Every row gives one point. The ring and each string are closed loops that go straight from each point to the next, and from the last back to the first. Before rounding, they use only three directions, however many columns there are. Count how often each string passes through the ring. Passing back the other way cancels.

Ring (9 x 3)
[[-0.03  0.06  1.61]
 [-1.31  1.21  1.08]
 [-2.16  1.57  0.38]
 [-2.65  1.25 -1.03]
 [-2.10  0.22 -1.65]
 [-1.54 -0.73 -1.50]
 [-0.70 -1.88 -0.44]
 [ 0.04 -1.93  0.78]
 [ 0.35 -1.07  1.48]]
String (28 x 3)
[[-0.74  1.29  0.13]
 [-1.34  0.50  0.40]
 [-0.78  0.66  0.25]
 [-0.69  0.84  0.33]
 [-2.03  0.59  0.93]
 [-2.51  1.12  1.23]
 [-2.80  2.44  1.28]
 [-2.13  2.59  0.39]
 [-3.65  1.85  0.41]
 [-3.28  0.72  0.21]
 [-2.74  0.35 -0.01]
 [-4.19  1.35 -1.12]
 [-3.16  1.58 -2.25]
 [-1.98  1.02 -2.21]
 [-0.57  0.43 -1.13]
 [-0.83  0.37 -1.64]
 [-0.47  0.20 -0.83]
 [-1.60 -0.24 -0.30]
 [-3.01 -0.51 -1.03]
 [-2.85  0.01 -2.28]
 [-1.53  0.78 -2.53]
 [-2.70  1.21 -2.71]
 [-0.98  1.20 -1.65]
 [-0.78  0.79 -0.83]
 [-2.41  0.31 -0.03]
 [-4.08  1.63  0.01]
 [-3.62  2.21  0.32]
 [-1.93  2.40  0.31]]
Times through: 3
String (15 x 3)
[[-1.03 -0.55  0.99]
 [-0.92 -0.12  2.48]
 [-0.24  1.45  1.79]
 [-0.28  1.44  0.25]
 [-0.95  1.71 -0.17]
 [-3.15  2.29 -0.57]
 [-4.01  1.14 -0.78]
 [-2.93  0.00 -0.43]
 [-2.92 -0.09 -2.10]
 [-1.37 -0.87 -2.42]
 [-0.17 -0.81 -1.18]
 [-0.40 -2.69 -0.62]
 [-0.10 -3.33  0.62]
 [ 1.13 -1.84  0.76]
 [ 0.57 -0.68  0.67]]
Times through: 1

Ring (8 x 8)
[[-0.91 -0.34  0.72  0.84 -0.31  2.76  0.51 -0.87]
 [ 0.88 -0.67  2.26  1.75  1.55  1.74  0.62 -1.18]
 [ 2.64 -0.56  2.59  1.04  1.89  0.01  0.62 -0.60]
 [ 2.72  0.00  2.40  0.04  0.76 -1.20  0.00  0.07]
 [ 1.14  0.93  1.23 -1.53 -1.97 -1.68 -0.98  0.95]
 [-0.31  0.99 -0.55 -2.40 -3.40 -0.33 -0.60  1.18]
 [-1.18  0.56 -1.66 -2.29 -3.43  1.46  0.23  0.85]
 [-1.52  0.07 -1.17 -1.01 -2.29  2.70  0.62  0.05]]
String (26 x 8)
[[-0.25  0.12  1.74  0.71 -0.44  1.10 -0.36 -0.55]
 [-0.40 -0.29  4.04  3.27  1.63  1.75 -0.73 -1.88]
 [ 1.33 -0.92  4.60  3.82  3.46  1.54  0.12 -2.15]
 [ 2.63 -1.13  1.79  1.21  2.49  1.35  1.66 -0.90]
 [ 1.69 -0.46  1.06  0.08  0.63  0.81  0.93 -0.25]
 [ 1.06  0.07  2.33  0.65  0.25  0.03 -0.32 -0.38]
 [ 3.08 -0.38  4.41  2.08  2.71 -0.99 -0.22 -0.94]
 [ 3.92 -0.93  3.08  1.38  3.13 -0.34  1.11 -0.74]
 [ 3.48 -1.13  1.17  0.31  2.31  0.74  2.02 -0.39]
 [ 2.05 -0.71  0.33 -0.33  0.75  1.16  1.59 -0.12]
 [ 3.01 -1.36  1.77  1.35  2.99  1.52  2.01 -1.01]
 [ 1.82 -0.98  0.61  0.40  1.36  1.87  1.79 -0.58]
 [ 0.58 -0.27  1.16  0.41  0.11  1.32  0.48 -0.46]
 [-0.87 -0.11  2.35  1.83  0.21  1.99 -0.40 -1.22]
 [-2.50 -0.10  1.62  1.99 -0.55  3.44 -0.38 -1.49]
 [-3.34  0.18  0.28  0.86 -2.03  3.74 -0.35 -0.98]
 [-1.63  0.44  0.50 -0.13 -2.04  1.76 -0.50 -0.22]
 [-0.34  0.04 -0.54 -1.00 -1.63  1.70  0.60  0.17]
 [-1.28  0.67  0.72 -0.44 -2.27  0.95 -0.82  0.05]
 [-2.37  0.79 -0.98 -1.51 -3.70  1.84 -0.51  0.44]
 [-2.57  0.48 -3.12 -2.72 -4.40  3.00  0.68  0.84]
 [-0.35 -0.36 -2.97 -2.42 -2.31  2.89  2.02  0.66]
 [-0.17 -0.01 -0.54 -1.01 -1.51  1.66  0.68  0.18]
 [-1.44  0.36  0.32 -0.24 -1.95  1.81 -0.30 -0.18]
 [-3.05  0.35  0.81  0.93 -1.97  3.08 -0.72 -0.91]
 [-1.67  0.23  1.94  1.39 -0.81  2.02 -0.79 -0.99]]
Times through: 3
